Every row gives one point. Before rounding, the points of a table are all equally far from one centre. They may lie mostly on one side of it. Write the centre, to within rounding.

Points (7 x 2)
[[  6  38]
 [  5  24]
 [  6  40]
 [  4  47]
 [-23  68]
 [-61  24]
 [-12   3]]
Centre: [-28  34]

Points (11 x 8)
[[ -7 -11  57  34  27 -55 -34 -24]
 [ 58  35  32 -37  11 -57 -16   9]
 [ 10 -63  21  -7  51 -40   9   2]
 [ -3  -5  -6  -5  27 -19 -52 -58]
 [ 13   8  18  -3  34 -85  -4 -24]
 [ 36   1  47 -15  44 -13 -25  64]
 [-18 -39  16  18  14 -73 -26   9]
 [-17  23  10   0  59  15 -18  15]
 [  9 -38  11   3  -9 -62 -42 -42]
 [ 18 -54  65 -27  36 -57 -25  18]
 [ -4 -18  45  29  51 -52  -7  28]]
Centre: [ 15  -8  24 -14  18 -23 -27   2]

Points (21 x 14)
[[  4 -47   8  -6  42 -38  -5   1  -9  35 -32  24  51  -6]
 [ 15 -19 -22 -13  37 -24   3 -16 -51  50 -16  33  51  -4]
 [  1 -15  15 -25  24 -50  -8  -4 -37  71   3  17  56  15]
 [ 39 -16  -2   1  12  29  -3 -21 -40  58  42  16  18 -23]
 [ 18  -7   3 -29   2   6   4  19 -13  25  14  43  49  22]
 [  1   2 -12  -8  40 -17  -9  40 -21  25 -22  17  27  39]
 [ 33 -44  15  29 -13 -14  31   5 -15  81 -17  26  32  -2]
 [ -9   3 -26 -27  10 -21  11   1 -34  58  12  42  44  24]
 [ -6 -14  -3   3  50 -14 -28  -2 -24  68  14   4  63  11]
 [ 16 -14   6   3  33 -30 -32   4  -9  82  -3  24  61  -6]
 [ 24   8   2 -20  11  11  -9   7 -13  66 -14  22  61   0]
 [ 15  27 -14 -24  34  17   3  -4   0  58  12  -7  24 -19]
 [ 23  -6   1  -4  31  18   0  25  14  23  32   6  42  14]
 [  2 -25  -8  29   2   9   3   3 -27  95 -19  34  44 -24]
 [ 18   8 -36 -18  22 -12 -29  -8  11  45  11  21  -6  15]
 [  7  -9 -21 -32   8   1  17  11  -6  36  10  24  49  32]
 [  1  40  -5  16  -2 -12   2  22  10  57  35  23  24  11]
 [ 33   0 -22 -11  -1 -44  -9   3 -12  35  -4  35  45  21]
 [ 56 -12 -23  -7  20 -14 -14  22 -19  51 -24  36  34 -22]
 [  9 -12   3   1  13 -26 -23  26   0  36  18  10  79 -12]
 [ -6   1  35  -1   1 -25  -8 -14 -31  69  -5  35  58 -21]]
Centre: [  3 -19   2   6  10 -16   0  14 -23  47   7   9   9  -9]
